Rows are points. The ring and each string are closed loops that go straight from each point to the next, and from the last back to the first. Before rounding, they use only three directions, however many columns there are. Count how often each string passes through the ring. Passing back the other way cancels.
(in the rows, 128 means zero)

Ring (10 x 4):
[[162 139 183 119]
 [166 157 170 110]
 [155 169 138  97]
 [146 163 119  96]
 [130 132  93 107]
 [121 111  92 116]
 [110  87 114 121]
 [110  83 147 121]
 [121  92 170 121]
 [143 112 185 122]]
String (13 x 4):
[[174 147 160 126]
 [144 138 150 108]
 [141 163 174  85]
 [165 163 193 102]
 [179 132 193 136]
 [152 107 204 131]
 [107 103 189 100]
 [112 110 163 101]
 [132 103 150 124]
 [143  90 159 141]
 [145  88 203 139]
 [154 125 209 120]
 [191 145 190 136]]
Times through: 0

Ring (6 x 9):
[[159 126 137 126 141 145 148 115 171]
 [144 138 157 150 178  86 145 171 135]
 [118 153 101 105 128 101 151 173 132]
 [ 98 140  98  91 108 120 141 146 115]
 [ 98 116 135 110 125 129 127 118 101]
 [137 116 133 113 124 157 139  96 151]]
String (30 x 9):
[[114 132 164 149 179  70 133 179  95]
 [117 132 146 133 158  93 137 161 110]
 [106 149 123 121 149  76 143 189 105]
 [107 173  47  66  85 114 163 180 146]
 [112 169  36  54  67 139 164 157 161]
 [116 151  75  79  94 135 154 144 148]
 [115 131 135 121 142 108 137 147 116]
 [ 92 130 138 121 144  91 130 160  85]
 [ 82 138 106  95 115 104 135 157  91]
 [ 96 132 129 114 136 100 133 155  95]
 [108 134 124 112 132 110 138 149 113]
 [106 129 143 126 149  97 133 155 100]
 [ 97 140 117 108 130  97 138 164 101]
 [100 163  58  69  87 117 156 169 134]
 [111 167  59  74  92 116 160 173 145]
 [105 144 134 127 156  74 139 186  99]
 [117 131 149 135 160  92 136 161 108]
 [120 131 149 135 160  94 136 159 112]
 [123 139 162 152 185  64 138 190 104]
 [135 145 169 164 201  50 142 205 112]
 [151 151 135 139 167  88 154 182 151]
 [141 142 125 122 143 114 150 152 150]
 [132 133 149 137 161 100 141 155 127]
 [135 127 200 181 217  55 131 186 100]
 [146 133 194 181 217  56 138 190 115]
 [159 146 151 151 181  85 153 179 153]
 [149 148 109 113 132 124 157 150 167]
 [150 152 108 115 136 117 159 159 168]
 [137 148 163 160 196  54 145 205 119]
 [121 142 176 166 204  41 136 209  92]]
Times through: 2

Ring (6 x 12):
[[161 144 138 140  77 101 110 133 142 158 149  89]
 [142 181 142 147  96  84  94 143 148 145 134 115]
 [ 86 183 145 143 144  91 108 140 121  94 116 171]
 [ 62 126 146 138 150 127 138 135  91  67 130 184]
 [ 79  72 145 139 121 154 156 134  82  79 158 155]
 [138  80 138 133  82 141 145 126 109 131 165 100]]
String (30 x 12):
[[111 137 137 120 130 113 136 115 107 106 121 142]
 [ 61  92 152 159 124 146 138 156  90  72 163 172]
 [ 35  47 160 179 115 175 148 177  75  53 194 183]
 [ 57  39 152 156 115 176 162 152  71  64 183 165]
 [ 79  62 152 165  97 160 142 161  93  89 186 146]
 [102  99 146 150 102 136 133 145 107 106 163 135]
 [134 117 132 108 117 121 148 101 105 120 125 119]
 [153  86 128 100  99 135 162  91 101 133 136  95]
 [148  56 138 134  67 153 152 126 107 139 178  85]
 [128  50 149 170  52 159 134 164 114 133 208  94]
 [113  95 148 161  83 137 125 156 116 119 177 121]
 [119 125 141 136 108 119 129 130 115 117 143 128]
 [156 109 129 106  99 122 148  97 112 139 132  95]
 [156  78 132 114  84 139 155 105 107 140 153  87]
 [124  38 145 153  65 166 151 146 100 124 197 100]
 [103  53 149 161  79 162 144 155  99 108 192 122]
 [107 111 144 143 107 128 132 138 109 109 152 135]
 [114 103 136 115 122 132 153 109  95 104 133 133]
 [104  95 133 102 139 138 167  95  82  90 122 145]
 [ 41  50 152 153 134 172 163 149  65  49 170 185]
 [ 21  62 160 174 135 169 149 172  71  39 180 202]
 [ 68 108 151 159 124 136 131 156  98  79 158 169]
 [106 139 138 123 132 113 135 118 107 102 122 147]
 [103 159 132 100 159 102 143  94  99  92  92 160]
 [ 96 153 138 117 148 107 135 113 103  92 108 161]
 [ 88 133 147 148 124 119 124 145 109  94 143 157]
 [ 43 134 156 169 142 125 119 167 100  61 149 197]
 [ 37 143 153 154 161 122 126 153  92  51 131 208]
 [ 53 148 144 126 173 116 140 123  87  56 108 200]
 [106 152 131  98 156 105 146  92  98  94  94 156]]
Times through: 2
String (26 x 12):
[[138 162 135 120 117  95 121 114 127 131 117 121]
 [151 208 135 126 114  68  96 121 150 147 106 116]
 [130 227 144 152 114  60  75 150 159 139 116 135]
 [ 96 189 153 175 112  87  82 174 144 114 144 155]
 [ 87 154 153 171 112 107 100 168 127 103 153 157]
 [108 160 140 131 129 101 120 127 119 108 121 147]
 [109 183 134 109 154  88 126 105 114 102  91 157]
 [ 75 191 139 116 176  89 125 113 105  75  86 190]
 [ 76 166 139 117 168 103 134 113  98  74  98 184]
 [ 97 147 137 115 148 110 139 110 101  91 109 160]
 [ 93 126 144 139 126 122 132 135 105  95 139 153]
 [ 55  93 153 161 128 147 138 158  88  66 163 178]
 [ 51  73 158 176 112 158 136 174  89  68 184 174]
 [ 94 108 146 146 113 132 134 142 104  98 153 146]
 [ 71  60 152 162 105 162 147 158  87  80 182 154]
 [100 103 146 149 106 134 133 144 106 104 159 139]
 [125 116 134 113 119 123 146 107 104 114 128 125]
 [143  78 129 101 104 142 166  93  94 124 138 103]
 [143  37 139 136  63 164 159 128 100 135 187  85]
 [136  47 147 165  48 160 137 158 115 139 207  87]
 [124  96 147 159  77 134 124 153 120 128 177 111]
 [134 126 138 132  99 116 128 126 121 130 143 114]
 [138 134 138 130 100 111 125 124 124 133 138 112]
 [134 131 144 152  85 113 113 146 132 137 158 111]
 [130 132 151 176  69 113  97 172 143 141 178 109]
 [128 146 144 150  95 106 109 145 133 131 148 120]]
Times through: 2

Ring (6 x 14):
[[162 128 141 143 124 135 146 107 123 145 169  95 119 145]
 [154 136 131 155 122 144 128 124 121 148 153 102 110 135]
 [150 136 118 160 123 153 123 136 118 138 126 115 107 107]
 [136 133 107 147 129 140 130 128 121 116  84 123 109  83]
 [123 133 109 130 133 117 136 111 129 108  67 115 112  92]
 [144 127 131 129 130 118 150  98 128 125 124 100 120 126]]
String (26 x 14):
[[141 132 117 144 128 135 134 120 123 124 106 113 112 103]
 [160 126 118 155 125 157 139 130 114 128 127 122 114  90]
 [157 131 108 168 123 169 126 147 110 130 116 131 108  76]
 [142 139 109 164 124 155 115 144 117 133 105 122 103  93]
 [136 140 114 155 125 141 118 132 123 133 106 113 104 109]
 [153 132 124 153 124 146 132 125 119 137 136 111 112 114]
 [173 127 132 162 121 162 138 130 113 147 170 112 115 117]
 [155 131 126 152 124 146 134 123 120 138 140 109 113 117]
 [176 126 134 162 120 164 140 129 112 148 175 111 116 119]
 [155 139 124 167 120 157 117 139 117 150 148 109 105 123]
 [129 148 112 161 123 141 104 140 124 140 102 110  98 117]
 [137 137 117 149 126 135 125 125 124 131 108 110 108 112]
 [134 141 108 157 125 144 115 138 121 129  94 118 103  98]
 [135 139 101 161 126 152 115 145 117 123  81 128 102  77]
 [144 131 102 158 127 157 127 141 115 117  86 133 108  67]
 [115 138  95 140 133 126 121 128 126 104  41 126 104  71]
 [110 137  95 132 135 117 127 119 129  98  33 123 107  73]
 [125 130 105 131 134 121 139 113 127 103  61 120 113  80]
 [121 130 107 125 135 112 142 106 130 101  57 116 114  85]
 [ 89 139  98 110 140  83 131  96 142  88   7 110 109  89]
 [117 136 111 126 133 108 133 106 133 110  65 108 111 104]
 [133 134 118 137 129 123 134 113 128 122  97 108 112 111]
 [156 123 125 140 128 139 151 112 120 123 127 114 120 102]
 [131 129 112 130 133 121 143 109 127 108  78 115 115  91]
 [126 130 106 131 134 121 139 113 127 104  63 120 113  82]
 [158 124 121 147 127 147 146 120 117 125 126 118 118  95]]
Times through: 2
